Each row of a before or after table is a point. One or more steps were done to the points. Then noise was added and the rows were shuffled. The steps act on columns, c1 being the first. Name the steps. A step turns or swaps two columns, mirrors them in a line or flattens them onto one, adds a multiple of one to another, or multiplies or shifts one. Angles are multiples of 10 degrees, from the lower column toward the higher: turns from -170 to 170, lines from 10 to 170 but not 90. Use the fewest steps. Two steps may share a column if one is a turn and the other turns, adds or multiplies; they go together, in the order done. Otherwise the lowest column goes first.

Before (11 x 2):
[[-0.05 -0.55]
 [-1.00  0.51]
 [ 0.13 -0.72]
 [-0.81 -0.24]
 [-0.81  0.05]
 [ 0.32 -0.45]
 [ 0.02  0.02]
 [-0.06 -0.18]
 [ 0.04 -0.44]
 [-0.02 -0.36]
 [-0.86  0.05]]
After:
[[ 0.05  0.45]
 [ 0.99  0.87]
 [ 0.07  0.21]
 [ 0.89  0.41]
 [ 0.86  0.46]
 [ 0.77  0.10]
 [-0.01 -0.04]
 [-0.02 -0.03]
 [-0.13 -0.30]
 [ 0.04 -0.13]
 [-0.34 -0.07]]
Steps: multiply c1 by -1; shift c2 by 0.40

Before:
[[ 0.53  0.05  0.03  0.43]
 [ 0.18 -0.03  0.52  0.89]
 [ 0.72 -0.03 -0.10 -0.48]
 [-0.59  0.32 -0.05 -0.73]
 [-0.92  0.30 -0.22 -0.22]
 [-0.72  0.48 -0.04 -0.40]
 [ 0.58 -0.03  0.16  0.45]
 [-0.36  0.70  0.17 -0.64]
 [ 0.16  0.14  0.40  0.12]
 [ 0.53  0.33 -0.11 -0.68]
 [ 0.05 -0.14  0.01 -0.41]
 [ 0.27  0.22  0.13 -0.23]
 [-0.66  0.65 -0.34 -0.25]]
After (13 x 4):
[[ 0.01 -0.18  0.49  1.45]
 [-0.75  0.54 -0.38 -0.63]
 [-0.43  0.56  0.04 -0.80]
 [-0.20 -0.33  0.17 -0.08]
 [ 0.02  0.00  0.10 -0.33]
 [-0.19 -0.58 -0.07 -0.88]
 [ 0.17 -0.76 -0.11 -0.63]
 [-0.73  0.19  0.19 -0.45]
 [ 0.12 -0.58  0.05  0.50]
 [-0.44  0.78 -0.20 -0.38]
 [-0.12 -0.12  0.35  0.46]
 [-0.60  0.59  0.01 -0.39]
 [ 0.13 -0.59  0.18  0.66]]
Steps: mirror c1 and c2 in the line at 140 degrees; add 1 times c3 to c4

Before:
[[ 0.18 -0.18 -0.83  0.61  0.18  0.84]
 [-0.03 -0.44 -0.41 -0.44 -0.44  0.56]
 [ 0.10 -0.25 -0.16  0.57 -0.41 -0.14]
 [-0.35  0.57  0.00 -0.42 -0.23 -0.10]
 [-0.21 -0.19 -0.06  0.38  0.08 -1.04]
 [ 0.33  0.24  0.27  0.34  0.20 -0.07]
 [-0.35  0.48  0.50  0.17  0.08  0.04]
 [-0.96 -0.15 -0.29 -0.70  0.02 -0.10]]
After (8 x 6):
[[-0.28 -0.83 -0.92 -0.31 -0.04 -0.32]
 [ 0.03  1.08 -0.32  0.25  0.12 -0.06]
 [ 0.36  0.17 -0.52  0.23 -0.25 -0.23]
 [-0.36  0.03 -0.10  0.41 -0.14  0.25]
 [ 0.48  0.10  0.33 -0.67  0.78 -0.16]
 [ 0.34  0.00  0.39 -0.25  0.11  0.59]
 [ 0.38 -0.39  0.07 -0.61 -0.20 -0.53]
 [ 0.09 -0.11  0.21  0.49  0.34  0.43]]
Steps: mirror c1 and c5 in the line at 120 degrees; turn c2 and c6 by 100 degrees; turn c3 and c4 by 50 degrees

Before, 14 rows:
[[-0.20  0.36 -0.33 -0.23 -0.56 -0.88  0.09 -0.29 -0.77]
 [ 0.62  0.05 -0.65 -0.17  0.53  0.82 -0.57 -0.83 -0.09]
 [-0.42 -0.12  0.50 -0.18  0.15  0.98 -0.76  0.05 -0.06]
 [-0.04 -0.67 -0.27 -0.20  0.66  0.27  0.04 -0.34  0.00]
 [ 0.15 -0.30 -0.30  0.01  0.66  0.95 -0.45  0.24  0.27]
 [-0.31 -0.18 -0.56  0.00 -0.23 -0.65 -0.40 -0.54 -0.10]
 [ 0.27 -0.69  0.01 -0.24  0.44  0.65  0.12  0.11  0.16]
 [ 0.51 -0.45 -0.14 -0.53 -0.10  1.01 -0.46 -0.58  0.14]
 [ 0.08 -0.39 -0.47  0.16 -0.45 -1.09 -0.23 -0.04  0.10]
 [ 0.07 -0.31 -0.44  0.64 -0.43 -0.46 -0.06 -0.54 -0.76]
 [ 0.61 -0.11 -0.03 -0.19  0.40  0.13 -0.50 -0.07 -0.23]
 [-0.41  0.26 -0.61 -0.20 -0.48 -0.61 -0.09 -0.36 -0.21]
 [-0.05  0.18  0.08  0.26 -0.17 -0.83  0.04 -0.75  0.04]
 [ 0.05  0.35 -0.46  0.35 -0.54 -0.32  0.22 -0.31 -0.05]]
After, 14 rows:
[[ 0.04  0.87 -0.79  0.33 -0.43  0.88  0.21 -0.03 -0.16]
 [ 0.55 -0.22 -0.57 -0.52  0.66  0.99 -0.38  1.41  0.11]
 [-0.32  0.55 -1.36  0.03 -0.72  1.47 -0.41 -0.15 -0.09]
 [ 0.24 -0.57 -0.35 -0.23  0.78 -0.49  0.10  0.53  0.22]
 [ 0.68  0.83 -1.40 -0.13  1.52  1.72 -0.59  1.48 -0.04]
 [ 0.07  0.18 -0.85 -0.04  0.89 -0.90 -0.50  0.60  0.22]
 [-0.22  0.70 -0.54 -0.24 -0.81  0.94  0.09 -0.64 -0.73]
 [ 0.13  0.32 -1.15  0.13 -0.34  0.48 -0.18 -1.02  0.07]
 [ 0.67 -0.06 -0.09 -0.24  1.35  0.13 -0.52  0.16 -0.26]
 [-0.40 -0.66  1.00 -0.24 -0.54 -0.50 -0.79  0.88 -0.10]
 [-0.08 -0.01  0.25  0.29 -0.24  2.03  0.03 -0.19  0.02]
 [-0.40  0.97 -1.18 -0.28 -1.08  1.03 -0.08 -0.25 -0.20]
 [ 0.00 -0.28 -0.88 -0.15  0.63  0.70  0.06  0.57  0.04]
 [ 0.10  0.27 -1.05  0.66 -0.38  1.45 -0.07  0.00 -0.74]]
Steps: add 1.5 times c1 to c5; multiply c3 by 2.5; turn c2 and c3 by 30 degrees; multiply c8 by 2.5; turn c6 and c8 by 110 degrees

Before, 10 rows:
[[ 0.22 -0.65  0.05  0.12 -0.63 -0.58 -0.78 -0.03 -0.33 -0.34  0.31 -0.21]
 [-0.60  0.36  0.00 -0.38  0.07 -0.15  0.25  0.78  0.29  0.45 -0.50  0.61]
 [-0.71  0.12  0.65 -0.73  0.41  0.02  0.35  0.27 -0.15  0.24 -0.50  1.04]
 [ 0.07 -0.51  0.68 -0.08 -0.48  0.09 -0.05  0.71 -0.37 -0.04  0.51 -0.63]
 [ 0.45  0.08  0.40 -0.05 -0.23 -0.44 -0.38 -0.21  0.02  0.25  0.53 -0.11]
 [ 0.79 -0.24 -0.13  0.08 -0.23 -0.21 -0.24  0.11 -0.79 -0.15  0.30 -0.38]
 [ 0.78 -0.49  0.62  0.37 -0.87 -0.24  0.00  0.51 -0.27 -0.25  0.30  0.04]
 [-0.44 -0.01 -0.07 -0.21  0.18  0.20  0.32 -0.63  0.37  0.30 -0.72  0.17]
 [-0.38 -0.08  0.67 -0.16  0.65 -0.55  0.37  0.62  0.17  0.15 -0.61  0.34]
 [ 0.47 -0.35  0.61 -0.09 -0.84 -0.48 -0.28  0.31 -0.66  0.36 -0.12 -0.48]]
After, 10 rows:
[[-0.72 -0.09  0.66  0.41 -0.81 -0.58  0.04  0.55 -0.33 -0.25 -0.38  0.02]
 [ 0.41  0.06  0.69 -0.19  0.66 -1.36  0.51 -0.20  0.16  0.15 -0.80 -0.33]
 [-0.17 -0.14  0.53 -0.11 -0.79 -1.13 -0.52  0.45 -0.70  0.39 -0.31  0.16]
 [-0.74 -0.08  0.65 -0.02 -0.49  0.22 -0.64 -0.19 -0.48 -0.01 -0.49  0.01]
 [ 1.00  0.09 -0.07 -0.25  0.16  0.52  0.25 -0.09  0.41  0.24  0.33 -0.32]
 [-0.52 -0.13 -0.09  0.14 -0.23 -0.50 -0.33  0.62 -0.80 -0.18  0.02  0.21]
 [-0.33 -0.11  0.07  0.12 -0.60 -1.41 -0.30  0.08 -0.44 -0.33  0.23  0.72]
 [ 0.60 -0.01  0.61 -0.78  0.45  0.01  1.12 -0.50 -0.12  0.16 -0.45 -0.17]
 [-0.55 -0.01  0.41 -0.05 -0.15 -1.14 -0.12  0.25  0.04  0.24  0.37  0.38]
 [ 0.34  0.03  0.06 -0.39  0.06 -0.37  0.64 -0.43  0.35  0.44 -0.88 -0.13]]
Steps: turn c8 and c11 by -70 degrees; turn c1 and c8 by 110 degrees; flatten c2 and c9 onto the line at 80 degrees; multiply c6 by 2.5; turn c7 and c12 by -80 degrees
